Each point is reached from the start by the listed moves, each made once or not at all, plus a little noise. Is the number of moves made odd or even? Then give how often each move was made.
In the rows, 128 means zero.

Moves:
(1): [150 151 133  81 140]
(2): [ 89 172 173 120  90]
(3): [103  88 161 114 163]
Start: [118 122 144 108 114]
Points:
[ 51 124 221  86 111] => even (0, 1, 1)
[ 76 151 229  41 122] => odd (1, 1, 1)
[114 121 147 112 114] => even (0, 0, 0)

Moves:
(1): [193 156 132 142 121 149 152 129 163  96 191 132 145 188]
(2): [129 199 105 105 122 100 161 158 108 121 166  73 107  87]
(3): [141 121 183 112 126 159 142 162 122 127 123 102 135 125]
(4): [116 171 141 192 109 120 137 131 133 128 111 149 110 149]
(5): [121 147 104 111 198  86 129 134 188 140  50  86 115 101]
(6): [126 142 133 104 121 213 124 137 172 103 112 166 138  61]
(7): [102  92 101 100  96 131 224 137 152 160 130 169 139 127]
(8): [144 104 103 152 119 124 104 184 132 114 120 141 126 146]
(9): [121 153 126 109  92 124 106 164 188 159 134 122 117 139]
(10): [135 136  74 155 168 147 153 135 112 226 157 116  87 124]
(11): [ 90 107 114 142 156 118 116 129 131 114 170  79 163 153]
Start: [ 93 138 118 127 129  62 134  67 116 105  90 116 151 110]
Points:
[ 85 139  83 176  97 190 245 180 175 195  77 193 121  76] => even (0, 0, 1, 1, 0, 1, 1, 1, 0, 1, 0)
[ 94 214  48 167  75 115 249 182 214  46 194 130 184 120] => odd (1, 1, 0, 1, 0, 1, 1, 1, 0, 0, 1)
[ 64 127 157 107 114  79 118 138 167 121 124  33 191 149] => odd (0, 0, 1, 0, 0, 0, 0, 0, 1, 0, 1)

Moves:
(1): [151 126 148 128 130 123 141 117 113 130 109 117 128 138 140 144 114 151
 132 127 118 137]
(2): [132 151 109 124 134 123 129 120 126 120 134 138 137 111 126 126 126 133
 125 132 130 128]
(3): [136 128 139 122 120 124 121 126 120 108 140 132 123 111 132 116 148 136
 126 123 146 136]
(4): [155 122 133 153 126 115 133 113 132 145 117 128 127 129 119 133 125 123
 130 129 140 125]
(5): [127 116 124 114 156 144 119 131 126 137 127  97 140 118 115 144 130 132
 142 142 137 135]
(6): [134 118 119 107 119 145 129  95 153 126 141 129 146 107 133 135 128 113
 138 121 115 124]
(7): [119 125 121 136 134 139 175 123 142 135 134 144 114 123 117 122 123 128
 136 129 121 132]
(8): [147 140 152 129 118 163 118 156 124 133 139 140 141 123 139 112 123 134
 131 125 144 124]
(9): [148 123 126 113 129  80 117 133 151 130 128 166 137 128 156 113 128 116
 152 145 135 127]
(10): [111 148 129 115 127 114 132 125 129 148 151 121 123 133 129 140 142 122
 149 127 116 157]
(11): [143 129 120 138 118 113 135 122 140 123 140 121 130 143  86 120 133 157
 135 146 137 110]
(12): [143 122 126 122 136 129 124 126 128 139 132 149 114 115 117 132 149 143
 107  93 115 119]
(13): [100 136 140 120 103 111 153 135 155 135  93 142 151 112 109 136 128 138
 109 106 135 124]
(14): [127 132 135 132 145 133 137 114 132 123 128 135 134 150 130 148 127 138
 117 149 137 123]
(15): [125 111 141 142 137  91 121 130 100 117 157 133 156 123 166 152 145 110
 158 128 125 116]
(16): [143 131 133 136 108 123 119 145 133 122 116 127 104 107 116 155 141 138
 130 131 122 144]
(17): [121 136 124 117 137 134 138 134 114 118 106 111 138 137 131 110 151 114
 126 122 100 121]
(18): [109 118 122 149 117 125 117 142 144 118  95 125 150 138 116 128 133 151
 147 108 134 140]
(19): [109 123 146 124 114 143 132 119  85 126 114 164 156 128 107 141 119 116
 149 145 114 134]
(20): [108 111 110 146 127 144 118 126 120 139 143 117 135 118 129 123 136 130
 117 165 116 141]
Start: [113 117  76 145 135 115 118 133 122 126 155 104  90 109 141 127 158 128
 113 128 122 170]
Points:
[ 67 118  74 162 140 129 102 158  50 124 181  94 215  98 104 143 218 148
 210 187  94 197] => even (0, 1, 0, 0, 1, 0, 0, 1, 0, 1, 1, 0, 0, 0, 1, 0, 1, 1, 1, 1)
[218 120 113 144 130 160 128  90 107 146 146 140 141  74  61 210 163 198
 144 157 121 167] => odd (1, 1, 0, 1, 1, 1, 0, 1, 0, 0, 1, 1, 0, 1, 0, 1, 0, 0, 1, 0)
[146 103  77 198 127  99 155 155 141 165 178 138 128  23  73 176 212 184
 126 145 134 159] => odd (0, 1, 0, 1, 1, 0, 1, 1, 0, 0, 1, 1, 1, 0, 1, 1, 0, 0, 0, 1)
[154 100 138 218  93 101 169 155  68 113 101 134 153 115  98 168 186 170
 209 138 100 175] => even (1, 0, 0, 1, 0, 0, 1, 1, 0, 0, 1, 0, 0, 0, 1, 1, 1, 1, 1, 0)
[144 114  79  97 174  44 150  81 135 127 224 130 138  50 203 168 188 115
 218 148 111 207] => odd (1, 1, 1, 0, 1, 1, 1, 0, 1, 1, 0, 0, 0, 0, 1, 0, 0, 0, 0, 0)
[ 97 129 136 166  96 112 193 161  93 108 129 171 160 100  89 172 197 151
 155 154 105 147] => odd (0, 0, 0, 0, 0, 0, 1, 1, 0, 0, 1, 0, 1, 1, 1, 1, 1, 0, 1, 0)
[111 135  79 119 157 175 111 113 114 117 160  61 175  86 152 145 204 173
 155 163 109 228] => odd (1, 1, 1, 0, 1, 1, 0, 1, 0, 1, 0, 0, 0, 1, 0, 0, 1, 1, 0, 1)
[134  79 112 141 109 103 174  73 149 148 109 167 150  45 109 200 170 151
 154 204 123 216] => even (1, 0, 1, 1, 1, 1, 1, 0, 1, 0, 0, 0, 1, 1, 0, 1, 0, 0, 1, 1)
[ 78  90 108 168 139  94 215 101  72 131 131 161 167 117  93 178 204 169
 119 159  62 151] => even (1, 0, 0, 0, 0, 0, 1, 0, 0, 0, 1, 1, 1, 1, 1, 0, 1, 0, 1, 1)
[101  99  68 193 153  79 109 119  70 137 153 106 166  93  62 217 249 170
 182 182  82 198] => odd (0, 1, 0, 1, 1, 0, 0, 0, 0, 1, 1, 1, 0, 1, 1, 1, 1, 1, 1, 1)

Moves:
(1): [156 137 133 130 124 128 147 138 129 136 126 118 126 125 132 119 120 114
 130 130 117 122 132 133 126]
(2): [135 177 132 118 129 129 104 133 124 136 156 119 130 123 108 125 137 114
 154 124 121 143 148 134 113]
(3): [119 140 171 135 122 147 140 121 118 118 123 129 143 141 120 144 124 136
 143 140 116 122 156 131 141]
(4): [135 150 107 163 143 134 115 125 124 115 108 132 160 123 131 145 115 143
 133 138 121 130 117 116 134]
(5): [108 122 126 113 160 127 130 128 116 117 117 112 132 107 149 128 121 157
 130 145 109 143 140 151 114]
(6): [125 106 121 124 134 178 131 120 117 138 118 115 112 131 133 114 142 107
 125 123 116 133 107 112 142]
(7): [121 133 117 117 136 122 149 130 124 122 135 129 119 124 116 134 111 124
 136 127 123 115 134 129 139]
(8): [110 127 146 135 139 132 133 158 150 122 128 143 145 112 129 120 120 111
 119 119 131 119 121 106 137]
(9): [138 133 123 112 132 142 129 103 155 135 113 124 107 108 126 145 105 125
 134 144 147 162 147 139 127]
(10): [125 135 137 137 132 143 143 140 114 159 116 142 150 127 127 158 131 142
 110 116 122 135 103 148 123]
(11): [149 109  96 132 152 140 119 142 134 133 175 139 128 131 141 135 111 118
 140 123 123 135 134 137 141]
(12): [127 124 124 113 123 128 139 139 137 128 130 135 128 133 135 136 124 134
 131 133 105 128 114 120 141]
(13): [123 129 120 116 121 137 137 118 140 129 121 115 143 141 132 134 156 127
 133 141 139 119 132 129 118]
(14): [105 135 134 145 146 118 130 130 149 151 131 113 101 155 145 119 118  97
 131 144 109 115 110 144 112]
(15): [132 148 145 130 104 137 141 110 121 113 143 144 142 118 169 114 106 138
 123 128 129 120 130 127  98]
(16): [151 120 125 109 133 140 119 134 117 109 120 117 131 132 133 153 105 131
 110 117 131  86 128 120 116]
(17): [139 132 135 128 147 146 128 140 127 123 110 155 104 129 138 135 148 141
 134 139 138 114 142 113 128]
(18): [110 125 125 138 122 133 126 141 145 122 148 106 108 130 121 118 123 165
 130 121 148 138 123 128 130]
(19): [115 109 127 127 136 136 124 113 125 152 113 128 123 126 136 137 113 127
 154 101 118 112 120  99 116]
(20): [126 127 141 134  96 145 110 146 116 132 112 127 115 137 121 126 117 124
 149 163 155 106 120 127 138]
(21): [132 134 136 114 145 126 126 132 125 126 133 145 141 144 129 109 114 132
 128 128 141 140 117 128 123]
(22): [122 143 125 131 126 118 135 136 132 112 118 112 122 146 146 140 130 121
 134 123 138 145 126 120 126]
(23): [114 130 104 137 128 134 116 138 125 134 120 147 141 151 133 122 127 126
 115 112 130 131 165 134 136]
(24): [135 135 128 121 133 130 122 131 139 124 118 135 143 127 140 120 128 140
 142 109 126 119 127 160 142]
Start: [125 111 131 128 132 108 139 129 102 135 111 134 146 127 151 147 132 115
 143 117 142 140 115 126 134]
Points:
[111 139 177  92  94 193 172 153 110  82  69 131 132 176 220 201  76 184
 231 122 172  28 131  92 130] => even (0, 0, 1, 0, 0, 0, 1, 0, 0, 0, 0, 1, 1, 0, 1, 1, 1, 1, 1, 1, 0, 1, 0, 1)
[103 181 176 139 225 206 137 179 110 110  65 116 173 127 203 134 107 158
 234  96 114 155 130  91 141] => odd (1, 1, 1, 1, 1, 1, 0, 1, 0, 0, 0, 0, 0, 0, 0, 0, 1, 1, 1, 0, 1, 1, 0, 1)
[ 82 134  79 135 241 203 171 158 132 165 113 189 190 129 249 160  13 103
 138 133  86 182  93 151 132] => odd (0, 0, 0, 1, 1, 1, 1, 1, 1, 1, 1, 1, 0, 1, 1, 0, 0, 0, 0, 0, 1, 0, 1, 0)
[ 69 196 169 173 147 170 141 172 126 182  95  97 182 113 213 150  75 139
 204 152 125 104  70 128  50] => even (1, 1, 0, 1, 1, 0, 0, 1, 0, 1, 0, 0, 1, 1, 1, 0, 0, 1, 1, 1, 0, 0, 0, 0)
